Rows are points. The ring and each string are closed loops that go straight from each point to the next, and from the last back to the first. Before rounding, they use only three directions, however many columns there are. How many times does the string pass through the ring? Passing back the other way cancels.
In the rows, 128 means zero.

Ring, 8 rows:
[[159 140 157 108]
 [129 183 141 130]
 [ 88 180 117 149]
 [ 59 142 101 156]
 [ 57 109  95 151]
 [ 94  63  98 126]
 [134  67 121 108]
 [153  90 141 102]]
String (19 x 4):
[[109  99 104 126]
 [ 94  89 133 130]
 [ 73  47 121 132]
 [ 77  40  73 130]
 [ 88  59  61 129]
 [ 88  60  65 129]
 [ 80  41  73 129]
 [ 82  61 122 130]
 [ 97  89 127 128]
 [105 110 130 129]
 [102  70 130 122]
 [116  21 105 108]
 [133  25  79 102]
 [129  79  86 113]
 [117 103 109 122]
 [106  88 145 124]
 [112  39 127 112]
 [121  21  76 107]
 [117  72  75 118]]
Times through: 2

Ring:
[[196 146 112 110 116 128 131 148 165 114 109]
 [165 182 110 100 102 140 134 155 156 123 117]
 [102 202 115  94  86 153 140 146 134 134 128]
 [ 51 181 119 100  84 157 146 125 114 140 133]
 [ 34 144 122 110  92 153 148 106 106 138 131]
 [ 51  96 129 124 107 141 146  89 110 131 125]
 [ 95  69 136 132 119 129 141  85 124 121 116]
 [150  66 137 133 127 120 135  96 144 112 108]
 [197 100 124 124 127 119 130 125 163 109 105]]
String:
[[107 128 137 115 103 138 139 109 131 125 120]
 [ 83 116 184 120  93 136 140  77 121 126 123]
 [ 96  79 170 130 109 129 140  73 124 121 117]
 [122 101 156 124 109 129 137  93 135 119 116]
 [125  95 103 124 123 131 139 117 137 120 114]
 [127  25 106 144 143 118 139  91 134 113 107]
 [ 90  51 156 137 119 125 141  68 121 119 115]
 [ 69  91 171 126 101 135 142  71 115 126 122]]
Times through: 1
String:
[[ 56 106 172 122  95 140 144  73 111 129 125]
 [ 53  87 162 127 102 137 144  70 110 128 124]
 [ 87 117 174 119  95 137 140  83 123 126 122]
 [110 126 137 116 104 137 139 109 132 124 119]
 [ 96  78 104 129 124 132 142 104 126 123 116]
 [ 89  48 107 137 131 128 143  91 122 121 114]
 [ 83  30 143 143 127 123 142  65 118 119 114]
 [ 92  67 179 134 109 126 140  63 122 120 117]
 [105 103 157 123 106 132 139  90 129 122 118]
 [112 109 116 120 114 135 140 114 133 123 117]
 [108  85  85 127 128 133 141 119 131 123 115]
 [ 78  34 110 141 133 127 144  82 117 121 114]
 [ 67  50 144 137 119 129 144  69 113 123 118]
 [ 72  87 166 127 104 134 142  72 116 125 121]
 [ 96 123 157 117  99 137 140  95 127 125 121]
 [ 94 111 123 120 110 137 141 107 126 126 120]
 [ 57  69  77 131 127 138 147 105 112 129 120]
 [ 27  75 109 129 114 142 149  85 101 133 126]
 [ 38  74  75 129 123 142 149 104 105 133 124]
 [ 78 106 100 121 114 140 144 113 121 129 121]
 [ 93 134 145 114  98 140 141 104 126 127 123]
 [ 40 128 168 116  87 146 145  80 107 134 130]
 [ 13 111 148 120  93 149 149  77  97 137 131]
 [  7  82  96 127 112 147 152  90  94 137 129]
 [ 62  93  89 124 118 141 146 110 114 130 122]
 [ 91 108 100 120 115 139 143 116 125 127 120]
 [ 87 132 165 115  93 140 140  93 124 127 124]]
Times through: 1

Ring:
[[175 144 117 131 115 134  55 151 152 140 160  94 173 181]
 [148 186 117 132 127 126  47 148 174 134 132  99 154 167]
 [119 198 119 133 134 124  56 144 176 131 113 109 138 152]
 [ 59 187 123 132 141 127  94 135 158 130  87 136 108 122]
 [ 31 152 131 129 137 134 130 129 131 135  87 155  98 108]
 [ 35  97 145 125 122 144 163 127 100 149 113 167 106 110]
 [ 74  59 152 123 105 151 167 132  86 160 150 159 130 129]
 [112  55 147 123  99 152 148 138  90 161 169 143 150 149]
 [160  85 129 127 102 146  99 147 114 152 177 113 172 174]]
String, 7 rows:
[[ 77 206  78 138 155 123  51 144 157 106  73 109 119 139]
 [109 229 106 135 146 118  38 145 190 121  93 104 130 148]
 [182 223 119 134 128 119  13 153 207 134 138  81 166 182]
 [164 153 146 127 110 132  72 146 166 154 163 109 164 170]
 [130 143 139 128 116 134  90 142 150 148 145 121 148 155]
 [119 157 139 128 120 132  88 141 156 146 135 123 141 150]
 [ 98 153 121 131 128 133  91 140 142 135 118 125 133 143]]
Times through: 1
String:
[[151  43 113 128 101 154 116 148  78 147 179 116 174 174]
 [156  18 155 121  82 158 149 142  78 172 207 134 176 169]
 [141  32 179 118  80 156 163 137  93 182 204 148 165 157]
 [135  13 165 120  82 160 168 138  74 177 202 147 165 158]
 [117  23 144 123  93 158 160 138  69 163 181 144 157 153]
 [ 98  62 116 128 112 151 135 140  80 143 147 135 144 147]
 [ 87   7 154 121  92 161 188 133  56 167 174 162 143 136]
 [ 83  22 180 118  88 158 197 128  75 179 177 172 137 129]
 [ 85  52 184 118  92 152 183 129  96 178 170 169 134 128]
 [ 90  93 157 124 107 144 145 133 114 160 149 150 134 134]
 [ 85 119 114 130 126 140 110 139 115 134 120 131 131 139]
 [ 88 117 125 129 122 140 116 138 118 140 126 135 132 138]
 [ 79  91 160 123 108 145 152 132 111 161 144 156 128 129]
 [ 57  63 177 120 102 150 187 126  95 171 149 175 119 115]
 [ 25  32 186 117  98 157 223 120  70 176 146 196 106 100]
 [ 41  45 178 119 101 154 204 123  80 172 147 185 113 108]
 [ 66  57 189 118  95 151 192 125  97 178 160 178 123 118]
 [ 86  98 149 125 111 144 140 134 114 155 142 148 131 134]
 [ 89 120 116 130 125 139 109 139 117 136 123 130 133 141]
 [ 75  94 106 130 125 145 124 138  93 132 120 136 130 137]
 [ 92  96 134 127 114 144 130 137 108 148 140 140 136 140]
 [101  90 153 124 106 145 138 136 114 159 154 145 140 141]
 [100  99 125 128 117 143 119 139 109 143 139 133 140 145]
 [109  59 121 127 108 151 133 141  83 147 156 133 150 152]
 [127  36 139 124  95 155 146 140  78 160 180 136 160 158]
 [148  12 161 120  81 160 160 140  75 175 207 140 172 165]
 [137  57 174 120  88 151 149 137 107 176 191 144 160 155]
 [123  91 157 124 101 145 130 138 120 163 166 138 150 150]
 [120  99 128 128 112 143 111 142 114 147 151 126 150 154]
 [126  91 107 130 116 145 101 145 102 137 148 116 156 161]]
Times through: 2

Ring (6 x 14):
[[127 152 130 130 123 128 141  94 128 144  81 137 131 124]
 [ 89 148 148  86 140 173 185 108 134 195  62 124 108  91]
 [ 78 138 133  92 155 176 188 115 144 180  93 125 102  91]
 [102 133  95 148 156 136 148 106 152 111 150 140 117 124]
 [130 117  86 159 156  95 115 110 144  70 178 148 129 160]
 [148 122 107 144 141  83 106 107 128  84 144 147 138 167]]
String, 17 rows:
[[146 160 122 156 111 108 120  84 124 122  83 143 143 138]
 [132 183 131 157  99 138 141  72 127 155  49 138 139 109]
 [108 153 152  93 126 156 169 102 125 188  50 127 119 102]
 [ 97 124 153  62 152 155 177 125 127 185  80 125 107 111]
 [108 144 120 128 140 141 154 102 139 142 104 135 120 117]
 [ 92 162 125 129 133 170 174  94 144 170  79 130 115  90]
 [ 60 141 144  71 158 201 211 119 146 211  75 118  92  71]
 [ 65 127 131  80 168 184 198 124 150 183 107 123  93  87]
 [ 95 119 120 102 163 143 163 122 143 141 131 132 108 121]
 [106 127 110 125 155 133 149 113 143 124 136 137 116 128]
 [113 129 105 137 151 125 141 108 143 113 140 140 121 134]
 [127 143  79 189 141 108 118  92 150  75 162 149 133 144]
 [144 116  73 183 153  74  95 105 145  42 196 154 138 176]
 [146  90  97 130 166  66  99 127 132  58 191 149 132 188]
 [129 114 113 121 153 101 126 117 132 102 145 142 126 155]
 [128 135 110 143 139 112 129 102 135 109 127 142 130 142]
 [149 149 108 167 121  96 110  88 129  97 115 147 144 151]]
Times through: 3
String (32 x 14):
[[114 157 121 141 127 142 150  92 137 144  89 136 126 113]
 [111 130 125 110 147 133 151 112 134 140 111 135 119 127]
 [101 129 153  68 146 152 173 120 125 184  73 125 110 111]
 [ 89 144 168  56 138 177 193 115 124 219  38 119 106  88]
 [ 78 160 169  62 131 198 208 106 129 238  19 116 103  68]
 [ 90 167 137 116 128 178 182  93 139 189  58 127 113  83]
 [ 62 148 165  51 148 208 219 117 136 239  38 114  92  63]
 [ 52 128 169  23 166 211 228 134 137 244  54 111  82  66]
 [ 75 161 129 115 141 190 193  99 148 189  74 125 105  75]
 [ 96 151 117 132 141 157 166  99 146 151 102 133 115 103]
 [107 137 116 127 146 139 153 106 141 136 116 136 119 120]
 [ 83 120 123  92 167 158 176 124 145 156 124 129 102 109]
 [ 72 126 112 107 170 170 183 120 156 152 135 129  98 100]
 [ 79 124 107 115 170 159 174 119 155 140 144 132 102 108]
 [ 93 118 113 109 166 144 162 121 147 134 141 133 108 121]
 [110 132 115 125 148 132 148 109 140 129 123 137 119 127]
 [109 150 104 155 138 139 147  94 146 124 120 139 123 118]
 [ 92 159  92 169 142 159 161  90 159 127 127 138 117 100]
 [ 78 154  98 152 151 173 175  97 161 143 125 134 108  90]
 [ 90 152 107 144 144 162 167  97 152 144 113 134 113  99]
 [103 144 114 134 143 145 157 102 144 139 112 135 118 114]
 [ 94 127 128  97 156 151 169 118 140 156 111 130 109 113]
 [ 66 115 153  41 171 184 205 136 138 206  88 118  89  90]
 [ 51 130 169  26 165 213 229 132 138 245  51 110  83  64]
 [ 57 136 174  27 157 210 226 128 133 249  39 111  87  65]
 [ 76 125 169  33 157 183 204 131 128 223  57 116  95  88]
 [ 99 133 140  88 147 152 170 115 132 170  88 128 111 111]
 [102 132 142  85 146 149 168 116 130 170  86 128 112 113]
 [100 147 155  80 134 163 178 108 126 195  52 125 113  99]
 [107 134 144  87 142 146 164 114 128 170  81 129 115 115]
 [112 143 128 118 137 139 154 104 133 150  93 134 121 118]
 [115 169 123 148 118 147 152  84 136 152  74 136 128 106]]
Times through: 1

Ring (10 x 14):
[[ 81 106  89 127 109 102 153 124 112 103 133 134  49  74]
 [115 105 111 113 110 120 171 147 115  87 134 127  79  70]
 [139 110 125 111 109 139 176 166 125  88 139 121 114  70]
 [150 116 137 107 122 162 180 171 133 102 136 125 154  72]
 [142 121 141 100 144 181 180 158 135 123 126 139 182  73]
 [116 126 129 108 154 181 167 138 137 148 120 151 182  78]
 [ 90 131 106 136 138 161 142 128 141 163 128 149 155  85]
 [ 67 134  81 167 110 130 118 124 143 167 142 139 111  90]
 [ 55 129  67 177  93 106 110 121 138 156 147 133  72  90]
 [ 59 117  71 157  97  95 126 117 123 131 141 134  46  83]]
String, 25 rows:
[[175 112 148 101 110 161 192 191 132  78 142 113 153  68]
 [172 121 143 120 101 165 177 196 144  96 150 110 166  74]
 [137 127 118 144  96 149 152 177 146 120 152 115 143  81]
 [109 119 113 122 125 146 159 142 130 125 132 137 126  77]
 [127 114 142  79 169 183 190 135 123 124 109 156 176  69]
 [141 121 159  67 191 216 199 138 132 142 102 165 230  70]
 [123 130 132 113 152 188 165 145 143 153 124 148 197  80]
 [106 128 108 142 117 150 144 146 142 144 139 134 141  83]
 [ 97 121 113 116 145 157 159 126 129 142 122 150 141  78]
 [ 76 130 106 123 161 168 146 108 135 174 115 164 161  83]
 [ 56 144  76 179 118 143 105 117 153 196 141 147 136  97]
 [ 68 140  71 193  84 119 101 138 153 170 157 126 102  96]
 [ 85 123  94 144 114 130 139 131 133 140 137 137 105  83]
 [ 74 118  93 129 131 130 146 114 124 139 125 149  98  79]
 [ 37 119  65 153 118 101 122  94 121 151 129 150  53  85]
 [ 27 125  39 200  67  65  90 111 131 148 156 126   7  93]
 [ 74 123  72 174  78  97 119 138 135 131 154 120  57  87]
 [ 92 118  96 137 110 124 146 135 128 124 137 133  93  79]
 [ 77 101 100  97 142 118 170 105 102 105 113 153  64  68]
 [ 82  95  99  94 133 107 175 109  96  88 116 147  45  66]
 [ 96  87 109  79 135 106 190 116  89  67 113 144  40  60]
 [116 111  98 145  77 104 151 164 127  89 154 109  64  76]
 [119 116 105 141  89 121 152 162 131 102 149 115  92  77]
 [110 111 117 106 133 143 171 136 120 111 124 141 115  72]
 [128 108 128  95 134 150 183 147 119  98 125 137 125  68]]
Times through: 5

Ring, 7 rows:
[[ 85 160 140 141 113 133 140 139 115 144 142 126  88  82]
 [102 112  94 109 126 106 143 147 133 145 156 115 108 148]
 [141  83  80  88 139  94 137 146 135 134 146 107 137 188]
 [166  86 114  99 150  99 128 134 132 117 121 107 155 169]
 [164  90 154 125 164  99 122 123 141 102 106 108 161 138]
 [131 129 184 154 151 118 124 119 134 107 106 118 135  83]
 [ 95 171 177 160 120 140 133 128 112 130 122 128  96  52]]
String:
[[ 97 191 168 151 103 156 134 132  92 140 122 132  85  47]
 [114 133 142 133 131 120 134 134 124 130 130 119 115 106]
 [104 116 134 134 140 106 137 135 141 129 139 116 117 118]
 [ 78 141 129 139 122 119 143 141 130 143 150 122  92  99]
 [ 82 111 108 126 133 100 145 145 147 142 160 116 104 134]
 [ 81  95  86 114 135  90 148 150 154 146 170 112 107 158]
 [ 87 119  85 109 118 108 148 152 131 153 166 117  97 147]
 [102 143 102 111 108 127 143 148 110 151 150 121  95 125]
 [117 137 119 117 119 124 137 141 113 140 137 120 109 121]
 [127  89 103 107 145  94 137 141 144 129 143 109 133 164]
 [128 110 123 117 138 108 134 137 131 128 133 114 128 137]
 [134  92 102 103 142  98 136 141 137 129 140 110 135 164]
 [149  59  78  86 154  79 136 144 151 126 145 102 152 206]
 [168  48  64  70 155  76 134 146 147 125 143  99 162 228]
 [166  96  93  84 134 108 131 142 116 129 129 109 144 178]
 [150 127 123 107 126 124 130 136 107 129 122 116 129 133]
 [141 112 130 116 139 112 130 134 125 123 124 114 134 135]
 [144 115 135 118 139 114 129 132 123 122 121 114 135 130]
 [160  76 132 114 164  90 126 128 148 108 118 105 161 160]
 [182  54 147 117 185  78 119 120 161  91 104 100 186 170]
 [185  62 169 129 189  83 115 114 160  83  93 102 188 150]
 [146 131 167 137 142 123 124 123 119 113 106 117 136  98]
 [136 123 155 134 143 116 128 127 127 117 116 116 133 109]
 [136 104 154 135 155 103 127 126 143 111 117 112 142 121]
 [133 106 167 144 159 103 126 122 146 107 113 113 143 110]
 [124 130 158 139 139 119 130 128 127 120 119 118 125  99]
 [120 108 167 149 159 102 128 123 151 110 119 114 137 105]
 [ 97 165 198 173 134 135 129 120 123 119 113 127 105  41]
 [ 83 213 199 175 101 166 133 125  90 136 115 137  75   7]]
Times through: 4

Ring, 10 rows:
[[ 69 109 146 114 117  98  66 150  84 146 106 127 125 168]
 [ 81 104 143 121 121 110  92 152  89 149 100 126 124 160]
 [117 102 131 129 131 130 143 150 109 137  90 125 126 140]
 [150 107 120 136 135 148 177 141 129 124  87 126 127 117]
 [168 115 115 140 133 158 189 132 141 115  90 126 128 101]
 [176 124 114 141 129 160 183 122 147 108  97 127 128  91]
 [164 130 116 133 125 147 153 118 143 102 104 129 130  99]
 [129 130 122 115 123 118 103 125 124 102 109 132 132 129]
 [100 126 130 106 121  99  70 134 107 110 110 132 131 152]
 [ 70 116 142 107 117  90  51 145  87 133 110 130 128 170]]
String, 30 rows:
[[102 128 117  88 131  81  60 138 113  83 104 137 139 168]
 [100 117 118  90 136  85  78 148 109  92  95 136 138 173]
 [ 99 117 125 101 130  95  82 145 106 106  99 133 134 164]
 [ 62 112 121  69 139  51  30 161  89  89  94 139 141 212]
 [ 43 116 141  83 121  58   7 154  75 119 110 134 133 203]
 [ 39 116 153  99 110  71   9 149  69 142 117 130 126 190]
 [ 53 118 159 120 102  97  34 141  74 161 122 126 120 163]
 [ 42 109 156 109 111  83  31 153  68 156 113 127 123 184]
 [ 46  99 142  94 128  72  46 167  72 137  96 131 130 203]
 [ 76 102 134 102 132  89  81 161  89 128  92 130 131 182]
 [115 117 135 129 119 128 116 135 111 134 105 126 125 130]
 [105 117 153 150 104 144 113 130 100 168 116 121 115 116]
 [ 98 105 147 138 116 132 120 146  96 161 102 122 119 137]
 [106  99 139 134 126 132 138 153 100 153  92 123 122 142]
 [124 115 140 145 114 147 137 132 113 149 107 123 120 113]
 [123 112 126 123 129 126 131 142 116 122  95 128 128 136]
 [135  99 110 111 149 119 161 158 123 103  74 130 135 152]
 [146 104 112 121 144 133 170 149 129 108  79 129 133 135]
 [140 107 111 114 144 123 155 149 127 101  81 131 135 142]
 [178 108 101 128 149 150 207 142 148  95  75 129 134 113]
 [183 111  99 126 149 149 206 139 152  88  76 130 136 111]
 [144 116 117 123 134 132 150 137 130 107  92 129 131 125]
 [149 124 129 143 117 152 150 122 130 128 108 125 124  99]
 [166 131 127 152 114 166 164 112 140 127 112 124 122  80]
 [175 135 123 151 115 168 167 108 146 118 113 125 124  74]
 [138 128 136 145 110 150 132 119 123 137 115 124 121  99]
 [136 121 119 119 129 124 127 133 126 105  99 131 132 129]
 [137 123 111 106 136 112 120 135 130  86  96 134 137 139]
 [136 131 103  90 139  95  96 131 134  64  98 139 142 149]
 [122 134 121 107 122 106  82 124 122  94 112 134 134 137]]
Times through: 0
String, 28 rows:
[[110 102 124 113 138 112 127 156 108 121  85 129 131 158]
 [118  98 120 115 142 117 144 159 112 119  80 129 132 156]
 [124 106 120 115 138 119 137 150 117 113  86 129 132 147]
 [137 115 133 144 120 150 151 132 121 139 102 124 122 109]
 [165 115 131 161 119 177 194 125 134 145 100 121 119  82]
 [189 101  94 127 158 154 231 149 154  89  64 129 137 114]
 [165 107 100 115 152 133 186 147 142  87  74 132 137 130]
 [148 116 117 127 133 137 156 135 131 110  93 129 130 120]
 [156 126 129 148 116 160 159 119 133 130 108 124 123  91]
 [144 124 130 141 117 149 143 123 127 129 108 126 124 103]
 [131 121 129 132 121 136 129 130 121 125 105 127 126 119]
 [145 129 132 144 112 152 138 117 128 130 114 125 123  96]
 [163 138 124 142 114 154 143 108 141 112 116 128 126  86]
 [158 136 105 109 132 120 123 120 144  72 103 136 138 120]
 [129 124 109  96 138 100 104 138 127  79  95 136 139 151]
 [120 118 126 118 126 119 114 137 116 115 101 130 130 138]
 [117 128 137 130 111 127  97 124 113 130 117 127 124 122]
 [ 91 131 137 110 112  99  53 128 102 119 119 131 128 149]
 [ 69 124 134  91 120  73  29 142  91 110 112 135 133 180]
 [ 77 126 149 119 105 103  48 131  90 141 123 128 123 150]
 [ 56 121 153 111 105  89  27 139  79 146 122 129 124 168]
 [ 45 111 145  93 120  69  24 156  73 133 107 132 130 196]
 [ 46 101 135  82 133  59  35 169  74 121  93 134 134 213]
 [ 80 107 134 104 129  92  78 155  92 126  96 130 130 175]
 [108 119 144 137 111 133 107 132 105 148 113 124 121 125]
 [ 85 114 160 146 101 134  92 135  88 176 119 120 114 129]
 [ 73  98 149 125 120 112  95 158  82 162  98 124 121 164]
 [ 84  89 127 103 144  95 114 173  92 128  77 129 132 186]]
Times through: 4
